Every row gives one point. The points of each table are mixes of a few directions, plus a little noise. Count the directions of each table, and those that both share. Where both have some left over, give the other angles between the two spaces (their principal angles), to ten degrees, smallest first.

First (4 x 2)
[[ 33.3  14.5]
 [-21.4  -9.6]
 [-23.9 -10.9]
 [ 12.2   5.7]]
Second (4 x 2)
[[ -5.8  -0.2]
 [ 41.2  -4.7]
 [-30.2   2.8]
 [ -6.0   0.3]]
Directions: first 1, second 1, shared 0; angles 30

First (8 x 6)
[[ -2.3  -2.8   4.5  -4.0  -6.4  -4.2]
 [  8.4  13.7 -18.8   4.0 -11.9   0.5]
 [  4.1   3.4  -6.0  -5.2 -26.3  -7.8]
 [  5.3  10.6 -14.1   8.0   8.1   6.0]
 [  4.0  15.9 -20.2  27.5  71.3  28.2]
 [-19.6 -32.3  46.6 -10.7  27.9  -2.3]
 [ -0.1  -3.5   3.4  -9.7 -30.2 -11.2]
 [  0.1  -3.0   3.6  -9.9 -31.8 -11.1]]
Second (8 x 6)
[[ 14.5 -28.7   8.9   7.7   1.5  13.0]
 [  1.0 -10.4   6.7  -0.6   8.0   3.7]
 [-25.1  57.8 -30.9 -36.5  31.4 -18.6]
 [-10.2 -13.7  24.2  -1.0  -8.1  -7.1]
 [  5.6   0.9   4.4  42.7 -20.8   6.9]
 [  6.3   2.6  -6.6  10.4  -5.9   4.0]
 [ -2.5  21.7 -16.0   5.3  17.1   2.9]
 [ 10.4 -30.2   9.4 -28.1 -23.1  -4.7]]
Directions: first 2, second 4, shared 2

First (11 x 12)
[[ -9.7  10.6  -0.5  -6.4   8.2  -7.9 -10.0  -2.5  -1.1  -0.8 -12.7  11.6]
 [ 58.1 -22.7  15.9  62.7 -28.7  -9.8  79.0  59.4  -5.2  23.5   3.2 -63.5]
 [  2.7  22.9   1.4   0.4  16.0   8.4  -8.1  11.0 -14.2   5.7 -10.0  10.6]
 [-13.3   6.8 -10.7 -12.7  12.5 -47.5 -15.5 -27.4  14.2  -0.9 -36.0  10.4]
 [  0.4  10.2  -7.4 -12.5  15.5  14.2 -20.6 -14.2  -6.2   0.3   5.9  11.8]
 [  4.7   9.2  -8.1 -11.1   4.0  12.5 -21.5  -2.1  -0.5  -8.8  -0.4   2.1]
 [ 15.3  -0.4 -11.5  -4.3   9.5   1.0  -9.8 -15.5   0.8   2.4   2.9  -6.0]
 [-13.2 -19.0  22.8  20.3 -15.7  10.9  41.5  18.3  -7.6  11.3  25.2  -0.1]
 [-25.9  -7.7   7.4 -13.9 -28.1  13.1 -12.3  11.9  11.2 -25.2   6.5   6.4]
 [-19.7  -7.7   1.2 -13.1  -4.7   6.6 -10.0 -12.7   5.1  -8.2  11.5  11.9]
 [  0.8  -2.2 -10.4 -11.1  11.9  -2.9 -12.7 -26.6   3.2   2.0   3.6   5.1]]
Second (9 x 12)
[[ 12.3  -4.7   0.9  -1.3  -7.4  54.4  -4.5  11.7 -10.7  -4.7  39.7  -5.4]
 [-17.6  16.6   6.2  -1.8 -19.8 -26.0 -10.7  31.9  11.4 -20.6 -43.6   1.4]
 [-14.9   9.1   0.5   0.1  -1.4 -47.0  -0.3   2.3  12.2  -2.8 -42.4   3.9]
 [ 17.1 -14.9  -4.8   1.3  13.7  34.5   7.0 -22.3 -11.4  14.4  44.7  -1.7]
 [ 10.4  -4.2   1.0  -1.0  -5.1  42.1  -3.6   7.9  -8.8  -3.5  31.7  -3.1]
 [  6.4  -4.5  -0.8  -0.4   1.3  19.6   0.2  -2.7  -5.6   2.2  18.7  -2.0]
 [ -9.6   1.5  -3.6   1.6  14.2 -53.3   8.1 -21.6   9.4  11.6 -31.8   5.8]
 [ 10.7  -7.9  -2.1   0.2   5.1  30.0   2.8  -9.1  -8.2   6.0  31.0  -1.2]
 [-16.9  10.1   0.8  -0.3   0.0 -54.8   0.4   0.6  13.2  -2.0 -48.1   4.8]]
Directions: first 5, second 2, shared 2

First (8 x 20)
[[ -1.1  25.2  -5.1  26.5 -58.4 -17.1  19.1  20.6  31.0 -19.2 -34.1 -28.0
    5.2 -15.5 -10.0  -7.9   8.1  33.0   9.7  19.7]
 [  4.0  15.3  15.2  -0.3 -46.4   6.9   3.6   6.1  -5.2   2.0 -13.4  -4.9
   -9.3  -1.8 -16.4  12.4 -18.9  35.3 -18.0  -7.4]
 [ -3.9  11.7  -0.7  11.7  34.7   7.1 -12.6 -17.3 -11.3  -3.0   2.6  17.9
  -15.5  -1.7  10.2   1.8  -4.0 -15.8  13.3  -4.8]
 [ -4.2 -53.1  -4.8 -33.0  20.3   5.5  10.4  -2.6   1.2  34.2  34.6   2.3
   39.9  25.4   5.6  17.1 -12.1 -47.6   4.8   3.4]
 [  3.7  29.8  -1.2  20.9 -11.5 -15.1  -7.7   4.6  -9.7 -34.1 -25.7 -19.9
   -7.0 -37.4  22.7 -39.0   6.8 -16.5  14.8   4.6]
 [ 11.8 -27.1 -15.3  -4.9  -1.0  13.6   0.0  -5.8   9.6  23.2  14.5  16.9
    8.5  37.3 -19.4   3.8  -8.6   7.7  13.7  10.7]
 [  3.4  -8.4   3.9 -21.5  42.7  -8.0 -15.8   0.4 -20.5 -11.3  16.0  -0.7
   -7.4 -15.0  17.1 -22.1  28.0 -16.3 -24.6 -15.5]
 [-13.8   8.1   8.7   1.6  19.3   6.9   2.0  -6.5   6.3   8.5   5.9  15.7
  -13.8   8.4  -9.7  35.1   1.1  20.5 -14.9 -10.4]]
Second (11 x 20)
[[  5.8  28.1   8.7 -21.7 -16.2  -6.4  34.7  -8.6  17.5  18.0  27.7 -18.6
   12.3  -2.5  24.8   7.3  15.6 -40.1   0.0  27.6]
 [ 19.2  32.7  35.9 -15.4   3.1 -16.9  13.1 -34.1 -19.4  10.5  24.1  15.3
    1.8 -15.6  -1.9  18.2 -12.5 -20.5 -19.2   8.6]
 [-15.7  -7.8  -3.2   9.2  16.4  13.6  -7.8  20.2  35.1 -17.4 -15.2   6.4
  -25.4  10.9  -0.2  15.9  25.9  26.0   3.9  11.7]
 [ -1.9  -0.5   0.2   1.0 -17.0  -1.7   3.6  -8.3  -5.3  -2.9   1.2 -18.9
   24.1  10.0  12.4 -19.0 -13.4   0.6   2.5 -13.1]
 [ -5.4 -12.5  10.2 -17.1  12.7  39.2 -20.1  26.7   1.2   4.2  -8.5  26.6
  -56.1  -5.1  -1.7  38.0   2.4  -8.0  -5.7  13.3]
 [ -4.8  13.6  34.5 -18.9 -36.8  16.5   9.4 -21.4  -3.4  -5.9  11.6 -31.0
   27.8  24.1  41.2 -12.1 -30.6  -8.0  -6.8 -14.6]
 [ -3.1 -19.3  -6.6  12.3  18.3   7.3 -25.7  10.7 -10.5  -9.3 -19.3  21.0
  -20.8  -2.6 -21.5   5.2  -5.1  24.3  -1.6 -12.3]
 [ 22.9  23.7   0.9  -8.9  -5.9 -32.4  23.9 -25.7 -25.6  24.7  27.0   0.0
   24.7 -22.9  -7.7  -6.6  -5.6 -37.3  -4.8   7.2]
 [ -0.2 -11.9 -44.1  39.3   8.2 -41.8   2.9  -3.3   4.2 -10.6 -13.3 -13.6
   42.3  -0.4 -25.0 -43.6  13.8  30.8  16.2 -16.7]
 [ -6.1 -15.9 -23.3  15.1   8.5  -2.1  -8.1  14.9   8.1  -5.8 -14.2   0.1
   -2.2   1.2 -11.3  -8.1  11.1  16.0   9.4  -3.3]
 [-10.4 -29.5 -14.1   5.9   8.9  26.2 -26.7  28.5  -3.2  -6.0 -22.7  12.5
  -28.9   3.5  -9.2   5.6  -2.4  15.5   5.5  -8.9]]
Directions: first 6, second 5, shared 1; angles 30, 60, 70, 80

First (8 x 32)
[[ -0.3   3.4   1.8   1.1  -2.4   0.5  -0.6   0.2  -1.1   2.5   0.7  -0.7
    0.9  -0.5   0.6  -0.4   1.1  -0.5   2.1   0.7   1.5  -2.8  -3.7   0.4
   -0.9   0.9   0.0   0.0  -0.7  -1.2  -1.4   0.0]
 [ -5.8  20.8  13.9   5.1 -13.7   4.8  -3.5  -5.9  -2.2  12.9   1.7  -1.1
    3.1   1.1  -3.9   1.1   2.6  -1.6  11.4   4.8   7.9 -15.6 -18.9   6.0
   -5.9  11.1   1.2  -7.6  -3.4  -7.3  -4.5   0.8]
 [ -8.5  31.6  19.9   5.1 -20.2   8.2  -5.0  -8.5  -5.4  18.4   3.2  -2.7
    4.9   1.2  -4.3   2.9   5.0  -3.1  16.1   6.1  11.7 -21.7 -29.2   8.2
   -9.6  14.6   1.5 -11.4  -5.6 -11.0  -7.6   0.5]
 [ -5.4  19.8  14.3   3.9 -13.1   5.4  -3.9  -5.7  -3.3  11.9   0.9  -1.6
    2.9   0.0  -3.1   1.9   2.6  -2.2  11.3   4.8   7.6 -15.3 -20.0   6.6
   -6.6  10.6   1.7  -7.2  -3.3  -8.3  -4.4   0.4]
 [ -8.7  33.9  21.8   6.1 -22.3   7.6  -5.0  -8.9  -5.3  20.6   3.5  -2.0
    4.6   0.9  -3.8   2.0   5.3  -3.2  16.4   7.8  12.5 -25.5 -31.9   9.8
  -11.6  16.9   3.3 -11.9  -5.0 -11.5  -7.2   1.4]
 [ 26.4 -94.9 -63.7 -19.1  62.8 -23.3  14.6  24.6  14.7 -58.8  -8.2   5.2
  -16.1  -4.3  13.9  -7.0 -10.9   9.1 -48.5 -21.5 -36.1  73.2  91.3 -27.1
   30.4 -50.3  -5.3  35.9  14.3  32.1  22.3  -3.2]
 [  8.8 -33.6 -23.4  -6.8  22.4  -8.9   4.8   9.5   5.2 -21.3  -3.7   2.1
   -5.6  -0.2   5.9  -1.9  -4.2   3.4 -17.2  -7.7 -12.9  26.8  34.0  -9.9
   10.2 -17.8  -2.6  13.5   5.3  11.7   8.6  -1.2]
 [ -6.6  21.0  15.0   3.7 -14.4   5.5  -2.6  -5.4  -3.5  14.4   1.7  -0.2
    4.4  -0.1  -3.8   1.8   3.3  -2.1  12.3   5.7   7.6 -17.5 -21.1   6.5
   -6.8  12.2   0.5  -8.0  -3.5  -7.6  -5.7   0.8]]
Second (9 x 32)
[[-20.3  24.7  22.4  -1.3  20.1 -17.1 -23.0   0.4  24.2  10.4 -10.0 -17.8
    3.1  -8.4  19.5  18.1   2.5  11.1  28.6 -20.4  -8.9  -1.6  23.7 -12.2
  -30.2  11.8 -13.2 -19.4   3.7 -11.6   5.2  18.3]
 [-20.1  -6.5   0.0 -51.8  -0.5   0.3   6.9   1.1 -12.4  -5.9   7.9  11.3
    2.5  -8.0   3.9 -10.4   2.9  -3.1 -44.4 -20.0  -6.8  -4.7   7.4  12.4
   40.2   7.3  -2.4  10.8  -0.4  -6.4  32.7  -2.6]
 [ 12.6   3.8  -1.1  23.4  -9.9  -3.4   1.9  -8.7  -3.9 -10.3  -8.3 -10.1
   -0.2   7.0 -18.7   5.0  -7.4   3.1  19.0  13.1   6.6  11.0 -17.7   3.5
  -26.6  -3.8   3.6  -9.7   4.2  22.8 -26.8  -3.1]
 [  7.0  -8.9  -1.1  35.5  -4.4  11.1   9.2   4.8 -20.9  -3.0  -9.6  -8.1
    7.2  16.6 -13.3   5.5  -1.5  -6.6  35.3  20.2   2.3  -0.7   0.4  -9.6
  -28.0 -22.4  19.2 -25.6 -16.8  17.5 -45.0   0.4]
 [  3.8  -4.9  -4.2  -0.1  -0.4   3.5  -2.4   9.0   2.2   8.4   6.9   5.7
   -5.4  -6.6   9.9  -2.7   1.7  -1.7  -9.2   1.3  -3.3  -9.1   1.6  -1.9
   14.4   1.8  -3.3  15.9   1.2 -12.8  12.8   2.3]
 [ 30.6 -52.5 -37.6  23.2 -10.6  46.5  18.9  45.0 -28.8  32.8  32.1  40.6
  -14.6  -3.6  24.7 -26.7  12.3 -27.3 -35.1  34.0  -4.3 -42.8   4.5 -13.2
   74.4 -24.7  17.0  55.0 -22.2 -45.1  17.7  -5.3]
 [  3.7  24.3   8.8   8.2   7.8 -18.6  -8.8 -25.8  33.4  -8.5  -7.8  -9.1
    0.5   5.2 -10.3   8.3  -3.3  13.1  19.7  -5.4  13.0  25.6 -11.4   3.6
  -34.7  10.6  -9.9 -13.7  13.4  12.7  -7.0  -6.2]
 [ -5.1  12.0   9.5 -10.1 -12.2 -17.3  -8.4  -5.7  -8.6 -14.5 -10.4 -20.0
   -1.2 -10.4 -11.7   8.6 -11.3   9.5  -2.8  -7.1  -6.2   5.0 -12.8  11.8
  -16.8  14.2 -10.4  -1.3  16.7  22.1  -2.1   6.7]
 [-12.2   8.4   3.8 -27.1  10.9  -5.4   6.3 -19.0  15.5  -8.8   0.9   7.7
    6.5   7.5  -4.8  -4.4   4.2   3.0 -12.1 -15.7   8.7  17.4   3.5   6.9
    5.5   4.3  -0.3 -11.9  -1.7   1.4  11.3 -10.7]]
Directions: first 1, second 5, shared 0; angles 70
